Each row of a before or after table is a point. The points were changed in one or more steps. Then noise was added and the rows were shuffled. The steps act on how far a point lies along the listed directions, d1 being the first. What was done? A step turns or swaps two directions, mirrors them in a line or flattens them onto one, adds a multiple of one to another, or multiplies one. Angles are multiples of 10 degrees, from the lower direction toward the higher: turns from -170 to 170, lines from 10 to 170 but not 90. Use the fewest steps. Two steps may share a direction if one is a turn and the other turns, adds or multiplies; they go together, in the order done. Otherwise the lowest direction goes first.

Directions:
(1): [-2.75 -0.28]
(2): [-0.28  2.75]
Before:
[[ 0.45  0.24]
 [ 0.07 -0.53]
 [-0.77 -0.56]
 [-0.27 -0.33]
 [ 0.14  0.11]
 [-0.78 -0.05]
 [-0.46  0.56]
 [-0.51  0.29]]
After, 8 rows:
[[ 0.40  0.88]
 [ 0.54  0.04]
 [ 0.27  0.35]
 [-0.65  0.32]
 [-0.09 -0.18]
 [-0.14 -0.48]
 [-0.39  0.44]
 [-0.08  0.80]]
Steps: swap d1 and d2

Directions:
(1): [-0.73 -3.42 -1.76  0.15]
(2): [ 0.05 -1.50  3.05  1.94]
(3): [-3.41  1.02 -0.45  1.58]
(4): [ 1.79  0.60 -1.65  3.01]
Before (13 x 4):
[[-0.40 -0.76  0.10 -0.84]
 [ 0.51 -0.26 -0.27 -0.01]
 [-0.84 -0.29 -0.46 -0.27]
 [-1.31  0.28 -0.15 -0.03]
 [ 0.25 -0.36 -0.03  0.02]
 [-0.84  0.18 -0.14 -0.71]
 [-0.42 -0.42 -0.32 -0.40]
 [-0.14  0.34  0.77  0.28]
 [ 0.22 -0.07 -0.03  0.13]
 [ 0.13 -0.02  0.25  0.45]
 [-0.79 -0.47 -0.24 -0.22]
 [-0.76 -0.21 -0.25 -0.30]
 [ 0.28 -0.24  0.60  0.22]]
After (13 x 4):
[[-0.67  0.17 -0.01  0.17]
 [-0.65  0.31 -0.07 -0.53]
 [ 0.69  0.65 -0.52 -0.78]
 [ 0.81  0.44 -0.38  0.03]
 [ 0.65  0.61 -0.34  0.14]
 [ 0.05 -0.44  0.19  0.43]
 [ 0.59  0.40 -0.11  0.21]
 [ 0.46  0.84  0.34  0.62]
 [ 0.74  0.67  0.21 -0.44]
 [-0.45 -0.08 -0.21  0.00]
 [ 0.64  0.54 -0.20 -0.12]
 [-0.16 -0.14 -0.07  0.13]
 [-0.10 -0.02 -0.08  0.46]]
Steps: swap d1 and d4; turn d2 and d3 by 110 degrees

Directions:
(1): [-0.73 -0.65 -2.68 -3.28  1.44  1.42]
(2): [ 1.73 -3.80  1.99 -0.55  0.79  0.84]
(3): [ 3.12  0.00 -2.65  2.04  1.43 -0.15]
Before (13 x 6):
[[-0.03  0.76 -0.50  0.08 -0.13  0.29]
 [ 0.21  0.92 -0.85  0.32  0.15  0.02]
 [ 0.98  0.28  0.20  1.48 -0.05 -0.47]
 [-0.40  0.90 -0.18  0.26 -0.18 -0.26]
 [-0.47  0.40 -1.02 -0.56  0.18  0.02]
 [-0.15  0.62 -0.11  0.04 -0.24 -0.26]
 [ 0.14  0.87 -0.32  0.75  0.02 -0.23]
 [ 0.19  0.23  0.36  0.56 -0.32 -0.28]
 [ 0.45  0.26  0.08  0.42 -0.30 -0.44]
 [ 0.06  0.02  1.33  0.56 -0.81 -0.32]
 [ 0.86 -0.05 -0.14  0.98  0.26 -0.35]
 [ 0.14  0.26  0.57  0.84 -0.08 -0.48]
 [ 0.09  0.96 -0.67 -0.10  0.14 -0.12]]
After (13 x 6):
[[ 0.74 -0.21 -0.12  0.26  0.16  0.44]
 [ 0.35  0.61 -0.78  0.46  0.20 -0.13]
 [ 1.00 -0.07 -0.49  0.47  0.45  0.19]
 [ 0.56 -0.42  0.05 -0.05  0.15  0.00]
 [-0.24 -0.08  0.50 -0.44 -0.39  0.13]
 [ 0.52 -0.55 -0.14  0.20  0.24 -0.06]
 [ 0.15  0.67 -0.77  0.44  0.23 -0.30]
 [ 1.01 -0.17 -0.18  0.17  0.46  0.04]
 [ 0.03  0.03 -0.01  0.08  0.28 -0.11]
 [ 0.79 -0.16 -0.35  0.43  0.49  0.12]
 [ 0.19  0.00 -0.08  0.01 -0.05 -0.03]
 [ 0.67 -0.63  0.09  0.15  0.42  0.11]
 [ 0.40  0.09 -0.27 -0.02 -0.08 -0.23]]
Steps: multiply d1 by 0; mirror d2 and d3 in the line at 110 degrees

Directions:
(1): [ 0.71 -1.37 -4.46 -0.78  0.46  1.63 -0.86  2.72 -0.81]
(2): [-0.99  3.00  1.38  0.06  0.40 -0.05 -3.78  2.86  0.11]
(3): [ 1.26  4.47 -1.94 -0.52 -0.68  0.01  2.43 -0.07  1.59]
(4): [ 0.80  0.48 -0.73  3.78  3.00 -2.51  0.81  0.71 -1.54]
Before, 10 rows:
[[-0.25 -0.27  0.25 -0.57 -0.25  0.33 -0.46  0.29 -0.05]
 [ 0.00 -0.31 -0.16  0.13  0.15 -0.14 -0.01  0.35 -0.12]
 [-0.08 -0.19  0.51 -0.32 -0.26  0.43  0.20 -0.57 -0.10]
 [ 0.47  0.15 -1.14 -0.40 -0.31  0.17  1.56 -0.39  0.46]
 [ 0.09 -0.59 -0.43 -0.65 -0.63  0.28  0.05 -0.15  0.31]
 [-0.12 -0.14 -0.02 -0.57 -0.47  0.49 -0.67  0.57 -0.10]
 [ 0.18  0.12 -0.97 -0.10  0.01  0.06  0.24  0.36  0.21]
 [ 0.39  1.53 -1.02 -0.33 -0.32  0.15  0.35  0.43  0.66]
 [-0.72 -0.29  0.34 -0.37 -0.19  0.52 -0.62  0.34 -0.25]
 [-0.25 -0.51 -0.02 -0.50  0.22  0.23 -0.72  0.34 -0.20]]
After (10 x 9):
[[-0.35  0.65 -0.35 -0.56 -0.40  0.59  0.10  0.30  0.17]
 [-0.04  0.04 -0.34  0.36  0.35 -0.29 -0.29  0.49 -0.06]
 [-0.07  0.37 -0.30 -0.85 -0.05  0.39 -0.35  0.31  0.23]
 [ 0.17  0.47  0.22 -0.15 -0.15  0.24  0.60 -0.57  0.02]
 [-0.14 -0.27  0.06 -0.19 -0.14  0.08 -0.20  0.27  0.06]
 [ 0.22  0.77 -0.52 -0.37 -0.36  0.29 -0.06  0.60  0.07]
 [ 0.06  0.59 -0.30 -0.53 -0.25  0.24  0.17  0.26  0.20]
 [ 0.25  0.66 -0.35 -0.12 -0.28 -0.21  0.27  0.02  0.43]
 [ 0.31  0.37 -0.69  1.23  1.00 -0.77 -0.09  0.69 -0.38]
 [ 0.11  0.13  0.02  0.88  0.68 -0.81  0.71 -0.06 -0.16]]
Steps: flatten d1 and d2 onto the line at 40 degrees; turn d3 and d4 by 90 degrees
